Every row gives one point. Each copy is the shape, with its points in the same order, turned, moved and blurred by noise. Is it also mirrored, or only turned?

Shape, 7 rows:
[[ 14 -14]
 [-31 -19]
 [ 43 -12]
 [ 35 -26]
 [-32  -4]
 [-41  27]
 [-25  -7]]
Copy 1:
[[-36  -6]
 [  2 -37]
 [-55  10]
 [-67   1]
 [ 14 -30]
 [ 34 -12]
 [  1 -26]]
Copy 1 is: mirrored
Copy 2:
[[ -9 -13]
 [ 35  -7]
 [-39 -18]
 [-26 -29]
 [ 33   7]
 [ 36  43]
 [ 29   3]]
Copy 2 is: mirrored

Shape (8 x 4):
[[ 42  10  19 -22]
 [-14  19 -55 -33]
 [ 12  58  -7  16]
 [ 65 -20 -13  41]
 [-45  24  -5 -38]
 [-30  -6  29   7]
 [-18   6   1  15]
 [-17 -15   7   3]]
Copy 1:
[[ 30  28  30   5]
 [-39 -20  39 -35]
 [ -5  21 -22 -42]
 [ 55 -29 -12  26]
 [-63  27  31 -23]
 [-44  24  -7  36]
 [-27   9 -14  13]
 [-26   8   6  27]]
Copy 1 is: only turned
Copy 2, 8 rows:
[[-12  -8  18 -39]
 [  8  70   7  -1]
 [-55  16  13  14]
 [-23 -10 -58 -52]
 [ 28  35  33  30]
 [ 22 -19   0  33]
 [  2   6 -15  21]
 [ 19   2 -13  10]]
Copy 2 is: mirrored
Copy 3:
[[ 44 -24  -8   0]
 [  3  13  65  -4]
 [ 26  35  -4  34]
 [  3 -55 -13  59]
 [  2  36  22 -42]
 [-21   8 -28 -26]
 [-18  12 -10   1]
 [-22  -4  -8 -13]]
Copy 3 is: mirrored
Copy 4 (8 x 4):
[[-19  27 -12 -25]
 [  6   4 -26  59]
 [-18  31  40  26]
 [ 47  10  24 -42]
 [-48 -18 -18  49]
 [-39 -42  13  -3]
 [-15 -26  20  11]
 [-17 -36   1   0]]
Copy 4 is: only turned

Shape (13 x 8):
[[ 16 -36 -39 -24 -32  19  10   4]
 [ 36  23  -2  35   7  47 -23   6]
 [-44 -22 -48  35 -50  44 -45  10]
 [ 33  19  10  15  21   6   8 -15]
 [ 11  -8  32  11   2 -33   9   5]
 [ 24  18 -11 -32 -32  27 -46  -2]
 [-34  10  44 -38  15  -7 -18  61]
 [  0  40 -15   9 -35  36  33  18]
 [-38 -29  -3 -32  34 -41  44  -3]
 [ 46  31 -37   2  -1 -14  19   6]
 [-26  17  30  34  10  41  -8  23]
 [-14  34   8  33  18   1  31  17]
 [ 49  18 -17 -15  16 -27   7  40]]
Copy 1:
[[ 11  12 -20 -30 -42  36  -8  27]
 [ 21  76  -2   1   5 -18 -40   4]
 [-24  19 -90  21  -2  17 -35   7]
 [ 20  57  32  -5  12  -5   6   6]
 [ 16  -4  38   8  24   5  -3  25]
 [ 16  28  -3   3 -33  16 -39 -36]
 [-38 -32  44 -27  24 -16 -57  -9]
 [-38  52   9  10 -44  -9 -17  28]
 [-20 -33  30 -47  23  11  45  19]
 [ 29  32  16  -4 -40 -32  17  15]
 [-41  46   8   0  39 -11 -41  16]
 [-26  35  27   5  18 -34   6  31]
 [ 36   2  30 -24 -30 -41 -14  18]]
Copy 1 is: only turned
Copy 2:
[[-16 -24   0   0  -3  43  44  36]
 [ 67  31   5   0  15  25   5  25]
 [ 13 -32 -50  28 -15  36 -37  54]
 [ 44  15  19 -12  23  -7  35  -3]
 [  6  13  17 -15 -20 -31  26 -15]
 [ 10  24 -42 -33  16  46  20  19]
 [-45  51  19 -17   2   5 -35 -24]
 [ 17  22 -12  54  20  31  30  -5]
 [-52 -35  45  -7  25 -37  19 -17]
 [ 13  28   4  11  31 -10  66  32]
 [ 37  19  14  21   4  11 -35 -14]
 [ 23  22  21  38  23 -26   5 -11]
 [ -9  53  25 -11  16 -11  51  34]]
Copy 2 is: only turned

Shape (15 x 9):
[[ 26 -29  16 -29 -24 -28  27   9  12]
 [  8  35   0 -26 -10   2  28  29 -34]
 [-31   0  17 -10  36  -9  10 -19   0]
 [-23  50  12  22 -48  13 -25 -17   2]
 [-26 -29 -27 -40 -42  -3  47  45  29]
 [-12  32 -36 -12  -4  -2 -21 -13  19]
 [-13   3 -42  -6 -40  53  56  10  -2]
 [ 22  13  45 -10  18  26   5 -14  27]
 [  6 -30  27   1  29  33 -13   3 -36]
 [ 18  55 -37 -32 -33  60 -24  -9 -13]
 [-13 -10 -29  28  40   8 -10  38  -3]
 [ 28  13 -38  48 -46 -17  -3  31  23]
 [ -4 -10  29  37  35  27  52  52  14]
 [-27  37 -16 -33 -28   6   0  43 -10]
 [ 20 -21 -33  -1  39  55 -17  -5  27]]
Copy 1, 15 rows:
[[ 28 -35   4 -10 -23   5 -42   0 -15]
 [  2 -12  17 -44 -27   4  13  45 -30]
 [ 29  -6  -3  12  29 -31  16  27  -8]
 [-21 -14 -10 -40 -30 -57  48  -9  20]
 [ 13 -35  -6 -76  29  19 -47  -3  -6]
 [-33  16 -18 -20   9 -28  11  -4 -14]
 [ 10  19 -19 -86  -3  30   1  23  30]
 [ 33   7  40   9 -13 -17  17  -9  13]
 [ 24 -26   9  28   6  29  46  26  14]
 [-32  39  -6 -50 -35  17  55 -18 -14]
 [-37 -16  11   5  42  14   7  46  19]
 [-68 -20  -1 -31 -30 -12 -36  11  38]
 [ 19 -22  62 -17  25   5 -10  59  51]
 [-23 -26   7 -69   8  -5  23  15 -32]
 [-13  37  10  19  31  40  14 -10  27]]
Copy 1 is: only turned
Copy 2, 15 rows:
[[-12 -33   2  30 -41 -34  15  -4  -9]
 [ 21  -2  47  31 -19  10   6  -8 -48]
 [ 21  17   4  23  15  -1  36 -12  22]
 [ 27  41 -15  12 -13  15 -60 -12 -14]
 [-20 -34 -11  15 -73  33  37 -33 -28]
 [ 55  -5 -17  -2 -14  25  -9   4  -4]
 [ -4 -35 -15  27  -7  52  -2 -47 -61]
 [ 16 -18  24  14  12 -25 -20 -41  26]
 [-13   4  23 -19  42 -25  19 -16 -18]
 [ 71 -17   4 -15  -1  15 -44 -35 -63]
 [ -7  -9  19 -27  21  44  21  23   2]
 [-13 -34  -8   5 -33  36 -51  44 -18]
 [-51 -21  52  19  19  40  11 -26  21]
 [ 28  14  24   0 -48  34   3 -17 -42]
 [ 21 -56  -8 -41  39  15   5 -23   6]]
Copy 2 is: only turned
Copy 3:
[[ -8 -28   2 -12 -34 -40  -5  17 -17]
 [ -3  27  -4  36 -14  -8  -5  37 -47]
 [ -9  26  39  -7 -12  -3  24 -31 -14]
 [ 45  34 -47  26 -29  23  11 -20   4]
 [-18 -71  12  51 -27 -12   3   3 -33]
 [-22  12 -13  23 -14  34  18  -6  21]
 [ -8 -29 -38  54  30  -5  42  10 -40]
 [ 31  12   8 -42  13   4   0   6  -1]
 [-11  26  -4 -36  16  -4 -16 -35 -52]
 [ -9  28 -58  22   2  68  17  34 -30]
 [-33  18  13  27  27   3 -35 -37  -7]
 [ -4  -5 -60  49  -6 -24 -38  -6  40]
 [ 27  -3  37  20  54 -42 -32 -20 -24]
 [  3   1  -7  59 -32  33  -5  14 -40]
 [-38  -9  -7 -23  47  35  -7 -22  -3]]
Copy 3 is: only turned

Shape, 15 rows:
[[ 39  -7  43  23 -54  26 -17  36  29 -32  29 -47]
 [ 32 -16  10 -49  -5  37 -15  -3 -12 -28 -22   2]
 [-23 -46  -1 -33  14 -48   6  -7  22  11   9  40]
 [ -2 -46   6  28  14 -11   2  45  -2   5  22 -18]
 [  2  15  34 -32  33 -19  14  51  42 -40 -16 -41]
 [ 35  13 -28  15   0   2  24  41 -30 -59  14  21]
 [ 44 -39 -31  40  38 -28  16   7  -1 -46 -22 -50]
 [-33 -16 -18  41 -54  41  25  -5  34   2   2  27]
 [ 19   0 -10 -53  38 -35  21 -22 -32  -7  -5  -8]
 [  1 -49   6   7  16 -10  16 -20  37  31  16  29]
 [  6  15  34 -40 -34 -20   9 -14  11  10 -57   6]
 [-15  -1 -10  27 -41 -47  -5 -29  -1 -18 -50   6]
 [ 51  21  15 -41 -37 -28 -49  31 -22  15 -30  26]
 [ 19  -2  34  33   5 -20 -18  17 -28 -19 -25  23]
 [-15  22  33   9   9  13 -32  -9  23   6 -15   8]]
Copy 1 (15 x 12):
[[ 14  28 -15   5   3  -7   6  12 -16 -31  86 -48]
 [ -9 -10  -4  -1  16 -13 -43 -48  25  -8  -3 -28]
 [ 29 -47 -22  15  36 -15  18  -2 -25  29 -45  27]
 [ 17  -6 -21 -10   0  -1  64 -18 -23   7   4 -17]
 [-34  30 -70  -1   9 -17  -8 -35 -16  27  36  31]
 [ -9  -9 -28 -37 -36 -18  -6 -45 -24 -55  -6  -5]
 [ -1  30  19  12 -56 -35  46 -63 -13  -7  10  32]
 [-17 -78   3  28 -22   8  32  30  16 -36  24 -29]
 [-13  17  -2 -17  -3 -18 -20 -28  -8  28 -53  24]
 [ 35 -59   7  10   6  -7  25  17  -3  30  -9  13]
 [-10  11 -23  17  33 -45 -22  26  44   1 -23   7]
 [ -3  14   4  55  -3 -11  19  16  19 -54 -23  24]
 [ 49  26 -52   5  32 -41 -31  -9  23 -30 -33 -37]
 [ 29  14 -21 -25  18  -5  26 -16  29 -50   0  22]
 [ 17  -4 -30  10   7  32  -6  14  50  -4  13  21]]
Copy 1 is: only turned
Copy 2 (15 x 12):
[[-67 -33  26  40 -38 -10 -49  41  48  35   4   9]
 [-38 -33  12   5   5  -3  -2 -20 -44   8   5  33]
 [-18  26  -1  38  37   2  56 -14 -10 -21 -13 -39]
 [-32 -12 -18  14  42 -35  -3  38  36   5  -4 -19]
 [-53   7  75 -10  54   0 -25 -17  30  14  10 -21]
 [ 12   3  23  25  42   7 -48  59 -15  22  16  33]
 [-40  23  18 -23  41 -12 -23  52  22 -21 -47  40]
 [ 12 -52 -27  32  -7  61  27  38  36  22 -22  -6]
 [ 12  27  24 -15  22 -29  12 -17 -29 -39  23  15]
 [-22   2 -37  40  14  17  24  -5  20 -47 -13 -12]
 [  3 -26  49   0 -12  10  -4 -29 -34 -18 -30 -31]
 [ 14   6  11 -25 -16  30   7  34 -19   1 -56 -33]
 [  7 -13  21  40 -15 -44 -36 -31 -57  31 -38  -6]
 [-16   2 -11   7  20  -3 -55  22 -28  -3 -21 -32]
 [-15 -10 -17   4   3  30 -32 -31  11   9 -13 -22]]
Copy 2 is: only turned
Copy 3, 15 rows:
[[-27 -79 -54   9  -4   7  -2  48  64 -26  -8   0]
 [ 16  -8 -11 -20   6 -47  -9  45  27 -22  15  51]
 [ -3  18  -1 -19 -10 -27  29 -15 -27  39  19  -8]
 [-14 -36 -30  12  36  -5   0   3 -16  -5 -28 -17]
 [-21   5 -47   4 -13  19  45  68 -16 -25 -29  31]
 [ 31 -52 -16  -8 -31  -1 -37   4 -19 -27 -43  44]
 [ 40 -36 -18 -26  16 -22  33  16 -15 -64 -65 -20]
 [  1 -34  38  62 -24  -7  -8 -22  44 -10  11  -9]
 [ 45  35 -17 -50  -6 -16 -10  37 -28 -10   0   5]
 [ 18 -22  19   5  14 -19  32   2  -9  31  26 -26]
 [ 15  42   4 -19 -15   1  17  40  62  21  -7  26]
 [  2  14  31 -32 -30  -3  12 -20  55 -14 -42 -12]
 [  6   1 -29 -65  17  17 -15   5  56  23  -5  71]
 [ -9 -30  18 -37  14  -2 -13  22  17  12 -55  22]
 [-30  -8  37 -13  11  20  10  41  23  -8  10  16]]
Copy 3 is: mirrored
Copy 4, 15 rows:
[[ 36 -31  26  50  -1 -47 -37 -22 -28   1  11  58]
 [ 55 -11  17  44   4  22  10  41   3  25   9  31]
 [-24  24  17 -27   5  47 -22  26  53  -5  14  36]
 [  6  51   9  11  34 -28 -36 -22  30  -6   1  28]
 [ 33  46  14   4 -49 -10  13   6 -14 -28 -11  74]
 [ 46  -3 -52  19 -24 -19 -27 -15  44  12 -22  11]
 [ 34  18  -2 -10  18 -35  55 -34  48  23 -11  45]
 [-35 -35 -14  33   2 -12 -15 -21  21 -23  68   8]
 [  1  34   6   0 -10  31  30  39  29  35 -43  22]
 [-38  20  11 -14  23  34 -15 -11  20  18  41  38]
 [ -4 -14  34  31 -33  78  25   0 -11 -11 -12  32]
 [ -3 -42  37 -13 -13  26  22 -43  45 -24  -9   7]
 [ 47 -30   3  19  16  74 -29  -5 -27  -5 -52  30]
 [ 33   7  18   8  -6  21 -13 -49  12  23 -10  -5]
 [  9   2  28  -4 -15   5   2  -1 -35  -9  23 -11]]
Copy 4 is: mirrored

Shape, 17 rows:
[[-19  -1 -33 -16 -30 -33  -2  -5 -33 -43  11  -6]
 [ 25  -8 -10 -11 -17 -24  -8 -32  -8   6  30  15]
 [ 20   7 -10 -36 -57  49 -43  15  41   8  11 -23]
 [ 46   2 -32 -36  -2  66 -38   8   3 -36 -32  -7]
 [ 10 -18  14  12 -11 -35  25 -17  17 -34  32  48]
 [ 15  39   2  32 -45 -69  -4 -23  -1 -36  -2  15]
 [  2   1  18 -20   1  -2  -1  23  50  22 -25 -18]
 [ 26 -19   3 -36  31   0 -17  -2  23  45 -33 -84]
 [-11  17   1 -14  23  31  38 -26 -12  52  14 -48]
 [ -4  -2  13  41 -18 -27 -16 -39  -7 -28 -11  28]
 [ -7  42  10  -2  16   3 -11  10  -1  33  -5 -28]
 [ 22  41   4 -44  12  -4  32 -13   5  57 -24 -61]
 [-26   1 -11 -19 -42  -8  -6 -40 -17   3  11  63]
 [ 13  13 -58 -13  -5   2 -22   6   3  20  13   5]
 [ 25  36  30 -15  12  -9 -44  10  -8 -12  -4 -45]
 [ 12  11  16 -54  29  13 -19  -9  34  12 -10 -14]
 [  1   4 -27 -17   8  26 -40 -43  45 -57   4   7]]
Copy 1, 17 rows:
[[ 20  44  10  -9 -61 -11  45  13   0 -30  -7   5]
 [ -1 -19   7 -19 -22  -8  42  -5  27   5 -24  23]
 [ 36 -34 -52  34   6 -47   8  -4  24 -28  14  21]
 [ 41  28 -60  56 -17 -22  -9 -12  24  33  -5  26]
 [-19 -20  38 -18 -29  -4  44   8  20  24   6 -27]
 [ 16  34  36 -37   5 -18  68  47  13 -11 -13 -21]
 [ -7  -6  12  16  20 -51 -34 -16  18 -21 -10  -2]
 [  5   9 -12 -11  10 -80 -67 -38  10 -15 -46  47]
 [ -2 -33 -12 -19 -19  10 -61  -3  -8 -28 -57  14]
 [  5  29  17 -48  11   5  43  -2  15  10   7 -19]
 [ 27   6  -1   3  24  -5 -22 -18   9 -39 -47  -9]
 [ -5  -5  -7   1   4 -40 -66  20  24 -32 -83  32]
 [-24   4  -4 -15 -18  34  54   3  46 -31   6  11]
 [ 19   5   5  32  -4   2  23 -19   4 -26 -28  48]
 [ 56  16 -13  -7   7 -50   7 -16  22 -15 -57 -23]
 [-13   0 -25  22   4 -44 -17 -31  25  -7 -35  -7]
 [-20  24 -55  21  -4 -23  39 -16 -21  26  -3  -7]]
Copy 1 is: only turned
Copy 2, 17 rows:
[[-20  -1  27  17   4  39   4 -29 -36 -62   9   6]
 [ 11   0  26 -29  36   6 -12 -29 -12   3  14  14]
 [-14 -21  36 -45  69   3  45  21  42 -46 -23 -15]
 [ 15 -38  11  -2  64  54   8  24  31 -44 -58 -24]
 [ 29  -5  34  19 -26 -20  -4 -28 -12  -2   9  41]
 [ 15 -50  42 -34 -27   8   8  -2 -63 -24  42   6]
 [  0 -24 -27  -8  26 -33  12  22  12 -30  17 -39]
 [-10 -26 -69 -44  76  15 -16  10  34 -37  39 -31]
 [-41  19 -26   3  43  35  17  -2  41  29  54 -32]
 [ 24   7  27 -25 -33  10 -17  20 -36 -10  16  -1]
 [ -1 -11 -22 -16  27  13  37  18 -10  -2  38 -39]
 [-35 -39 -34 -24  54  28   6 -15  23  10  57 -62]
 [-13  28  74   4   5   0 -20  -7 -23   0  -5 -24]
 [-32 -10  11  -7  66  19  11  12 -26  -6 -16   6]
 [ 43 -22 -10 -32  44  36  39  -7 -12 -46  25 -38]
 [ 31  -9 -14   5  65 -10  -1  14  23 -21  19 -42]
 [ 28 -12  47  23  54  24  -7  51   7 -49   1  14]]
Copy 2 is: mirrored
Copy 3:
[[ 12  12   7   0 -12 -37   0   9  66   7 -28  -2]
 [ 38   8  -6   9  -8 -21  -9   7  -6  26 -45   2]
 [  8  47 -14 -18  52  34  47 -15  -7  -4 -18  36]
 [ 26  19  19 -16   6  35  68 -47  15  23  26   6]
 [ -3 -23  26  11 -15 -56 -17  19 -25   8 -32  13]
 [ 14  40  -1  21  -3 -80 -48  -5   7  -6   3   2]
 [  3  11 -28  11   7  17  26  39 -24 -21  22  13]
 [ 63  21 -30  33  10  74  28  57   2  -2  27  -5]
 [ 56 -48 -53  -1  17  50 -15  20  16 -17 -12   4]
 [ -6  17  12  13 -35 -24 -51 -11  -3  12  -5  14]
 [ 29   2 -56  24  -4  19   2  -2   7 -37   5   7]
 [ 75  -3 -62  -7  27  29   5  41   0 -27  23 -26]
 [ -8   9 -22 -45 -34 -32 -20  -7  -1  21 -56   5]
 [ 27   8 -49  13   3  -9  34 -11  16  35 -16  18]
 [ 48  38  -7  36  -6  15  15 -13  10 -49   7   3]
 [ 46  10 -16 -10 -21  30  41  23 -23 -23  11  19]
 [ 33  14  26 -22 -25  -4  22 -18   9  18  14  75]]
Copy 3 is: mirrored
Copy 4:
[[-12  -4  33   3 -25 -13 -52  17  45  22  -1   1]
 [  8   3 -17  18  -8  -3 -29  50  24 -11  13  -9]
 [ 58  38  17  10 -15 -19 -26   7 -48  22  46 -35]
 [ 69  -3  31  34 -52  -7  -4  20 -53  24  22  33]
 [  2 -26 -20   7   8   9   6  29  66   5  38 -17]
 [ 35 -27 -24 -32 -14 -31 -47  15  76  -1   5  -6]
 [ 26 -11   8 -30   5 -16  17  -3 -36 -21  16 -30]
 [ 25 -21  23 -13 -15   2 -12  20 -84 -49 -36 -43]
 [-30  -2 -27 -10 -35  10  -1  30 -57  20 -40 -51]
 [ 35 -15 -21 -30   5  21 -26  35  51  12   2  15]
 [  8   6 -24 -26 -20 -16 -10 -10 -35   4 -32 -13]
 [ -9 -15 -13 -31 -59 -41   4  26 -62 -24 -36 -50]
 [ -8  40 -11 -15   5 -12 -10  70  46  31  24   9]
 [  2   6  -6  26   3 -39 -35  23 -26  14   2   7]
 [ 52  11   0  -9 -43  -1 -24 -24  -6 -25 -33  -9]
 [ 37  18  14  10 -14 -14  35  21 -33 -17 -18 -27]
 [ 73  -4  30  37   9  -6   6  38  16  47 -11 -13]]
Copy 4 is: only turned
